Each row of a before or after table is a point. One or more steps were done to the points. Then noise was added and the rows were shuffled. The steps act on columns, c1 being the first. Name the steps. A step turns or swaps two columns, mirrors them in a line or flattens them onto one, adds a multiple of one to another, or multiplies or shifts one. Angles are multiples of 10 degrees, from the lower column toward the higher: turns from -170 to 170, lines from 10 to 170 but not 90. Use the fewest steps. Two steps may share a column if one is a turn and the other turns, adds or multiplies; they go together, in the order done. Otherwise the lowest column goes first.
In the rows, zero is written as 128.

Before (11 x 3):
[[140 136 116]
 [149 127 144]
 [139 155 136]
 [168 108 108]
 [103 131 132]
 [ 95 188 121]
 [133  92 170]
 [159 162 166]
 [228 132 146]
 [147  90 140]
 [171  69 129]]
After (11 x 3):
[[ 84 133 126]
 [ 95 160 128]
 [113  85 126]
 [179  82 129]
 [129  99 130]
 [124 117 127]
 [ 32  91 127]
 [105 122 128]
 [150 133 132]
 [108 162 124]
 [ 69 172 134]]
Steps: turn c1 and c2 by -160 degrees; multiply c3 by 0

Before, 10 rows:
[[152 186 117 131 116 124 180 121]
 [147 121 157 173  94 119  99 101]
 [121  88 135 159  79 119 123  91]
 [150  80 168  83 169 118 147 140]
 [121 176 128 166 153 142  92 144]
 [ 81  99 140  76 133 189 122  86]
 [181 150 114 108  94 164 113 160]
 [152 109  92  80 139 169 132  91]
 [ 86 175 100 183 167 147 148 159]
 [ 75 115 141  89 151  89 137 116]]
After:
[[121 177  68 108 144  93  89 144]
 [151 186  57 123 119 130 181 121]
 [120  86  75 100  93 115 124  91]
 [ 81  99  80 208 131 116 123  86]
 [179 149  54 168 104 114 114 159]
 [ 85 176  40  98 155  77 149 160]
 [153 108  31 190 137 127 132  93]
 [ 75 116  81 133 144 183 137 117]
 [146 121  98  88 104 106  99 101]
 [150  79 107 156 156 164 147 140]]
Steps: shift c3 by -60; turn c4 and c6 by -140 degrees; multiply c5 by 0.7

Before:
[[128 101 141 127 127 143 141 143  90 144 166  94]
 [123 154 146 143 192 202  77 121 176 152 108 115]
 [ 91 138 137 164 101 123  85 135 119 144 115 121]
 [126 108 145 172 143 157 100 143 145 170  58  86]
 [152 140 138 159 141 151 105 134 178 112 104  82]
 [155  85  65 111 147 172 146 178 136 136 177 108]
 [180 115  93  89 145 101 129 179 143 151 168  95]
 [131  94 128 175 159 178  97  77 144 165 109 122]
 [114 149 149 208 109 116  61 148  86 155 142  81]
 [212 142 106  99 134 162 136 183 151 139 149 127]]
After (10 x 12):
[[157 139 146 162 138 183 133 131 144 144 127 121]
 [136 153 142 143 183 214 105 123 101 105 152 148]
 [125 151 106 204 104  88 114 149 110 100 150 142]
 [100  84 102 110 164 166 148 180  99 118  50 113]
 [151 107 188 173 151 159 132 144 118  85 162 120]
 [128 101  86 130 134 107 150 142  92 114 124 108]
 [110 138 139 167  97 116  99 135 127 114 161 144]
 [176 143 118  98 128 167 130 186 116 118  50 122]
 [133  95 143 175 171 172 116  76  99  87 133 143]
 [139 115 102  92 150 121 144 177 157 104  60 112]]
Steps: turn c3 and c11 by 110 degrees; turn c1 and c11 by -40 degrees; add -0.3 times c2 to c5; turn c6 and c9 by -50 degrees; flatten c7 and c12 onto the line at 140 degrees; multiply c10 by -1

Before (10 x 20):
[[142 128 126 136 108 161 164  70  85 103 116 139 118 133 108 105 127 127
  135 130]
 [128 151 156 100 108 139 155  88  94 112 110 140 130  83 128 113  99 102
  122 137]
 [163 148 109 126 176 107 153 130 145 129 172 137 141 151 124 145 178 114
  138 159]
 [142 114 130  90 123 149 107  84 106 116  89 115 142 140 114  82 102 110
  115 109]
 [151 115 151 122 149  72 192 131 161 116 185 101 128 168 133 117 216 132
  155 138]
 [141 140 122 118 129 135 142  53 111 124 122 120  76 106  94  96  76  95
  125 118]
 [141 127 143 115 103 141 112  60 143  89 118 157 136 102 114 122 104 139
  114 121]
 [140 160 145 108 112 129 147  67 110 115 102 109 113 154 109 118  85 127
  144 154]
 [152  86 195 123 147 173 138 137 106 100 124 136  87 145 164 155 114 132
  103 183]
 [137 132 144 140 158  85 163 150 153 107 144 122 130 161  99 169 206 111
  132 121]]
After (10 x 20):
[[145 136 144 143 157 173 159 152 161 181 143 125 118  43 121 166 129 114
  133 120]
 [157 125 141 117 103 110 120  60 144 230 117 143 109 160 122 117 114 138
  114 124]
 [130 150 157  99 111 154 110  88  87 170 111 130 121 170 130 110 100 100
  124 137]
 [153 136 122 119 132 139 117  50 106 193 120 124 175 182 116  93 125  94
  128 117]
 [175 117 153 124 153 207 159 130 170 161 186 117 120  34 133 115 139 134
  158 138]
 [150 156 144 107 112 144 124  69 106 183 101 124 135 159 116 115 167 125
  148 153]
 [176  86 194 122 146 127  84 137  90 244 127 132 157 134 145 162 149 132
  106 183]
 [158 114 130  90 128 103 115  75 101 149  91 127 114 142 123  84 146 113
  114 110]
 [155 127 122 138 110 152  84  74  71 207 115 133 124 128 120 104 130 124
  136 129]
 [198 147 110 128 175 157 143 130 145 115 176 141 112  73 123 152 130 116
  136 156]]
Steps: multiply c1 by 2; turn c6 and c7 by -110 degrees; add 0.3 times c7 to c9; turn c10 and c13 by 160 degrees; multiply c10 by 3; multiply c12 by 0.4; turn c14 and c17 by 110 degrees; multiply c15 by 0.4

Before, 11 rows:
[[129 136 160 158  66 169 161 181  90 142 166 137 145 149 132 140 127 160
  143 142 187 109 117 138 105 101  94 127 171 113  88 161 111 115 132 121
  177  78 154 124 146 170 119 103 146 141  78 116]
 [173 116 120 124 195 130 128  81 141 124 153 117 142 154 144 156 100 115
  117  91 157 113 118 188 200 144 135 124 128 145 113 121 150 165  74 146
  101 114 101 186  80 133 109 160 116 137 138  78]
 [126 132 139  98 204  95  77 146 165  45 103 100 131  98 146 192 165 161
  145 114 130 101 128 128 114 127 186 134 114 140 157  91 139 121 129 111
  175  77 107  89 172 107 159 143  52 132 171 107]
 [147 126 146 166  82 181 145 176 132 134 132 144 126 154 135 101 154 142
  115 157 126 140 169 158  95 113  96 103 150 134 104 135 105 116 120 114
  136 105 152 130 114 167 161 102 112 167  87 153]
 [118 105 135  80 241 113  57 118 102  52 135 109 116  74 168 162 105 140
  139 120 135  90 142 115 126 105 202 121 118 148 176  95 154 150 107 120
  140  50 103 120 166 121 135 130  90 166 170 168]
 [107 125 163 154  74 181 178 169 140 118 144 109 112 116 122  98 123 118
  150 129 144 108 141 162 119 103 100 111 144 110  79 108 115 142 149 108
  146  84 127  95 164 173 176  85 175 149  90 118]
 [114 101 158  71 229 102  91 136 127  85 102  62 116 111 166 171 140 170
  159 112 154 108 151 118 155 134 159 140 129 114 166  85 112 116 171 115
  153 106 125 119 119 105 143 144 101 173 167 174]
 [154 108 149 150 170 138 131 106 132 170 134  99 117 171 163 106 137 104
  115 118 178  71  97 146 176 141 146 106 114 131 164  88 111 142  63 173
   96 104 114 143  99 145 109 178 117 156 111  86]
 [137 148 150 136  40 162 135 176 112 133 156 130  83 136 122  97 143 152
  154 125 129 127 136 159  89 110 104 113 160 126 120 167 104 130 117 121
  187  89  95 134 114 147 136  76 178 175 105  81]
 [169 110 156 113 176 140 103 103 139 129 143  86 177 169 142 121 142  82
  184  80 149 104 139 186 180 127 185 154 139 103 169 101 126 137  83 164
   83 100 145 180  84 161 112 178  82 157 102  84]
 [134 110 172 140  71 216 172 168 121 134 156 131  91 117  99 105 145  90
  177 171 167 103 133 158  57 138  70 119 170 120  85 131 104 128 124 113
  187  96 158 114 141 118 168 117 126 154 116 150]]
After, 11 rows:
[[147 131 118 166  83 184 144 175 131 134 132 143 125 154 136 100 155 142
  110 158 127 140 170 158  94 112  97 102 152 132 104 114 105 117 136 134
  135 106 153 132 115 167 161 103 112 168  87 153]
 [136 133 157 136  40 163 134 176 112 133 156 129  82 136 121  96 144 152
  110 126 128 129 137 159  88 109 104 113 161 110 119 123 104 130 136 167
  187  90  95 132 112 146 136  76 180 176 105  81]
 [135 114 182 141  71 216 171 169 121 134 155 130  92 117  97 104 143  90
   94 170 167 103 131 158  57 138  71 119 171 142  84 111 105 129 117 130
  185  97 158 114 131 117 167 118 127 153 115 150]
 [127 142 146  98 204  95  79 148 165  46 100 100 131  98 147 193 164 161
  120 116 130 102 126 127 114 125 187 134 115 127 158 111 141 120  92  92
  175  77 108  88 152 107 161 142  52 132 170 106]
 [128 119 148 160  67 170 163 182  89 142 165 138 144 149 133 141 125 160
   98 141 188 108 118 139 104 101  95 127 172 116  89 120 112 117 115 161
  177  77 154 126 141 170 119 102 148 142  79 116]
 [168  98 188 114 176 140 104 103 138 130 145  85 177 168 142 120 142  82
  109  80 148 104 137 186 180 127 186 154 139 137 169 166 126 136 143 100
   83 100 144 178  68 161 112 176  79 158 103  83]
 [106 109 157 154  74 182 179 169 140 118 146 108 113 115 122  99 124 118
   99 130 142 107 143 160 121 105  99 110 144 125  78 109 114 140 107 108
  145  85 124  95 167 171 176  83 175 149  89 118]
 [174 141 115 124 195 130 127  80 141 123 153 115 142 156 144 157  99 116
  134  90 157 114 117 188 201 143 136 123 127 145 113 146 150 163 142 120
  102 113 101 185  57 132 108 160 116 139 137  78]
 [154 123 119 149 170 137 130 105 132 171 134  99 117 171 162 105 138 102
  106 119 178  71  96 146 176 141 146 105 113 147 164 172 110 141 120  87
   96 103 113 143  59 144 107 178 117 154 111  87]
 [117 137 140  80 241 112  56 117 101  52 135 110 116  74 167 161 104 141
  124 120 134  91 141 114 127 105 200 120 118 158 176 120 155 150  85  95
  140  49 103 121 130 120 135 131  91 165 171 170]
 [114 106 163  69 230 101  92 136 127  84 101  62 116 112 165 173 141 168
  104 113 152 108 150 118 155 135 157 138 127 149 166 116 112 117 159  85
  153 106 124 120 162 106 143 146 101 173 168 175]]
Steps: turn c2 and c30 by -70 degrees; turn c3 and c19 by -80 degrees; swap c32 and c36; turn c35 and c41 by 60 degrees

Before (14 x 64):
[[124 155 147 130 122 129  97 118 126 127  97  77 148 113 111  85 116  71
  144 141 139 125  93 127 101 169 136 123 141 196  87 109  89 132 112 114
  165 117 122 144 120 158 134 118 106 123  97 108 119 106 109 145 191  80
   99 129 115 119 158  76 136 146 114 142]
 [165 134  82 127 155  70 146 102 118 192 177 128 157  96 106 147  71  81
  128 151 151 134  93 149 192 136 163 121 133 120 118 116 108 169 149 152
   93 172 131 174 123 147 132 126 125 146 145 162  89  82 111  92 103 115
  136  83 124 184  86 148 112 129 181  80]
 [117 128 155 152  95 123 112 156 128  91  78  91 109 102  99  92 126 113
  160 142 116  98 128 175  82 162 116 157 155 166  95 105  76  98  95 122
  167  78 140 135 155 117 146 126 106 117 115 116 103  84  95 123 159 111
  106 135  99 153 141 126 118 125 165 127]
 [135 106  54 142 150 118 160  96 126 140  80 118 168 200 142 115 151 194
  162 124 120 164 122  97 163 118 130 108 152 101 126 101 176 121 151 176
  162 118 121 123 144 120 116 151 145 148 112  97 124 147 114 180 152 102
  157 133 105 129 185 177 120 135 157 120]
 [182 113 120 155 127  56 182 104 134 165 126 126 161  97 128 142  97  68
  111 137 152 154 113 134 209 144 138  92 124 121 114 118  77 162 172 125
  100 157 147 182 154 140 158 125 128 125 151 117  80 136 122  93  96 114
  147  79 126 135 148 171 133  94 188  96]
 [121 141 180 114 118 104 112 136 161 102 113 110 115 100 116 112 118 126
  134 150 146 112 117 154 102 167 146 112 116 178 123 118 106 124 118 122
  183  81 125 147 138 119 123 118 121 144  89 137 118 107 123 141 151 102
  116 102 151 103 105  89 121 125 183 138]
 [124  95  77 131 131  70 172 103  89 197  78 157 150 185 136 113 134 174
  147 103 126 162  96 100 162 113 122  93 163 111 119 107 132 167 115 185
  142  93 164 144 124 154 153 157 139 120 107  99 136 147 101 183 141  89
  139 162 108 101 134 168 135 164 161 130]
 [175 114  86 125 159  67 111 103 105 167 172 102 142 126 121 137 116  88
  117 154 180 142 154 108 192 130 159  65 134 110 124 110  94 164 157 155
   87 109 159 196 172 127 150 132 152 108 138 137  97 105 119  92  86 114
  136  82  91 151 120 148 134 115 158 134]
 [141 149 182 149 121  86  79 136 127 149 113 103 113  92 132  95 132  94
  138 134 122  79 124 157  85 170 132 145 118 167  75 154 115 100 108 137
  170 100  97 161 111 108 143 153 104 138 112 120 119  96  95 144 170 126
  113 110 147 125 151 138 144 109 133  98]
 [111 139 169 137 124 121  79 147 119  86  88 112  88 115 112 106 114  99
  124 127 117 109 122 166 130 176 123 174 123 200  83 139 118 108  92 149
  148  90 122 165 113 122 147  97 112 114  94 130 148  89 139 131 186  71
  133 120 127 123 161 103 116 107 159 148]
 [133 113  84 110 174  82 168 125  96 181 123 120 144 142 164 114  97  94
  114 158 155 140 121 128 163 145 177 101 118 114 146 118  76 163 181 148
  120 125 132 142 161 136 171 119 165 101 167 124 102  66 117  85 101 134
  172  87 132 135 130 159 117  95 179 131]
 [117 115  67 143 127  93 182  87 135 157 131 162 156 159 155  92 170 186
  134 107 148 131  90 126 165 107 102  81 137 127  89  96 166 153 119 188
  145 132 135 133 164 165 129 160 125 155 131 103 145 111  81 156 135  83
  148 129 104 104 179 186  99 159 138 150]
 [139 141 165 145 146 119 134 113 121  98  94 114 112  76 143 124 123  80
  108 132 115 110 106 147 100 141  95 148 166 165  98 141 135  95 115 119
  170  65  96 139 123 127 131 114 111 119  94 142 138  97  89 126 152 110
  131 125 127 138 123  95 147 127 134 137]
 [102 196 163 157  96 105  93 134 157 118  98  96 162  86 135  69 110  85
  137 135 113  75 110 167 100 140 134 154 132 159 117 133 126  85  92 115
  157  82 112 171 147 114 130 136 109  98  98 122 157 119 123 154 140  72
  146 117 147 149 132 127  97 132 144 134]]
After (14 x 64):
[[110 139 167 135  93 121  80 147 120  86  89 110  86 116 102 106 112  98
  125 127 117 108 128 166 130 178 124 173 123 199  84 139 116 122  92 149
  184 110 122 166 112 121 146  98 113 114  93 130 147  90 121 131 185  72
  132 120 127 137 161 102 117 107 158 179]
 [100 151 162 157  71 105  92 134 157 118  98  95 163  85  95  68 110  86
  137 135 113  74 156 167  99 140 137 155 132 159 118 133 126  59  93 115
  174 135 111 170 147 115 129 134 108  99  98 123 157 120 130 153 139  71
  145 119 147 124 131 127  97 132 144 142]
 [182 132 120 157 153  58 183 103 134 165 126 123 160  96 156 143  96  68
  112 138 152 155 144 135 209 144 138  93 123 123 115 119  77 149 173 124
   97 141 146 182 153 141 158 125 128 124 152 117  80 136 138  94  97 114
  148  77 127 134 149 171 134  92 188  49]
 [136 101  53 142 130 119 159  95 126 140  80 120 169 201 128 115 151 194
  161 124 120 165 133  95 162 117 130 109 153  99 125 100 177 135 152 176
  146 128 122 123 144 120 116 153 145 149 111  96 124 148 101 180 151 102
  157 135 106 132 184 175 120 134 158 109]
 [142 128 183 150 100  87  79 136 127 149 111 103 113  92 106  96 131  94
  138 134 122  79 129 158  85 170 132 145 117 165  75 154 115 101 107 137
  190 153  96 161 111 107 144 153 103 138 112 121 119  95 106 145 170 126
  112 111 147 132 151 137 144 110 134  53]
 [117 134 156 151  68 123 112 157 129  91  79  92 109 102  87  92 125 113
  160 142 115  97 142 175  82 163 116 158 155 167  95 105  76 134  96 122
  187 158 142 135 154 117 145 125 108 116 116 116 103  84 115 123 159 110
  105 134  99 109 140 126 120 126 166 125]
 [140 113 165 145  82 120 134 113 122  98  93 113 112  76 106 124 123  81
  107 132 116 109 151 148  99 141  95 148 165 164  97 141 135  98 114 118
  188 138  96 141 124 126 131 114 111 120  93 143 139  97  69 127 153 110
  131 126 126 136 123  95 146 128 135 152]
 [125 157 147 130 115 129  96 119 126 127  97  78 149 113 122  84 116  72
  143 140 139 124 148 128 102 168 137 123 141 195  86 109  90 119 112 115
  197 145 123 144 119 159 133 117 106 123  97 108 120 107 118 144 191  80
   98 129 114 157 156  77 136 147 113 163]
 [165 164  82 127 180  70 146 103 117 191 177 129 156  96 151 145  71  81
  129 151 151 134 191 150 193 137 163 121 133 121 117 116 110 149 149 151
   89 142 131 175 122 146 133 127 124 146 146 162  89  81 118  93 102 116
  136  82 125 107  85 148 111 130 181   8]
 [121 143 179 113  83 104 112 137 161 103 112 110 116 100 119 111 118 126
  135 151 148 111 121 154 102 167 145 111 116 178 124 119 105 124 117 123
  208 126 125 147 139 118 123 118 121 144  89 137 118 107 113 141 153 103
  115 100 150 155 106  87 122 125 184 153]
 [174 139  86 125 127  67 111 103 105 168 171 102 142 127 156 137 117  89
  116 155 181 142 124 107 192 130 158  66 134 110 125 110  95 155 157 156
   77 116 159 197 171 128 148 133 151 107 138 138  97 105  93  91  86 114
  136  82  91  94 119 147 133 115 158 142]
 [125 117  76 131  98  70 172 103  89 197  77 157 150 184 166 112 134 174
  146 104 125 162 135 100 161 113 122  93 163 111 119 107 132 161 113 185
  133 142 165 146 124 153 153 157 139 119 108  98 136 147  98 184 140  89
  140 162 108 169 134 169 135 162 162 133]
 [133 108  84 110 149  81 169 125  96 181 124 119 146 141 177 114  97  94
  115 157 156 141 138 127 163 145 177 100 119 115 146 118  75 130 182 148
  114 116 132 143 162 136 170 119 165 101 167 124 100  67  85  85 102 134
  172  88 132 127 130 159 116  95 178 135]
 [117 112  66 142 131  94 183  86 135 158 130 162 157 159 163  92 170 187
  135 108 149 130 142 126 165 107 102  81 136 127  89  98 166 130 120 189
  145 170 135 134 163 166 129 160 124 155 131 102 145 111 108 158 136  83
  150 130 105 170 179 186 101 159 137 183]]
Steps: turn c15 and c34 by -60 degrees; turn c2 and c34 by -50 degrees; turn c5 and c38 by -60 degrees; turn c38 and c51 by 60 degrees; turn c23 and c58 by -140 degrees; add 0.5 times c30 to c37; multiply c64 by 2.5
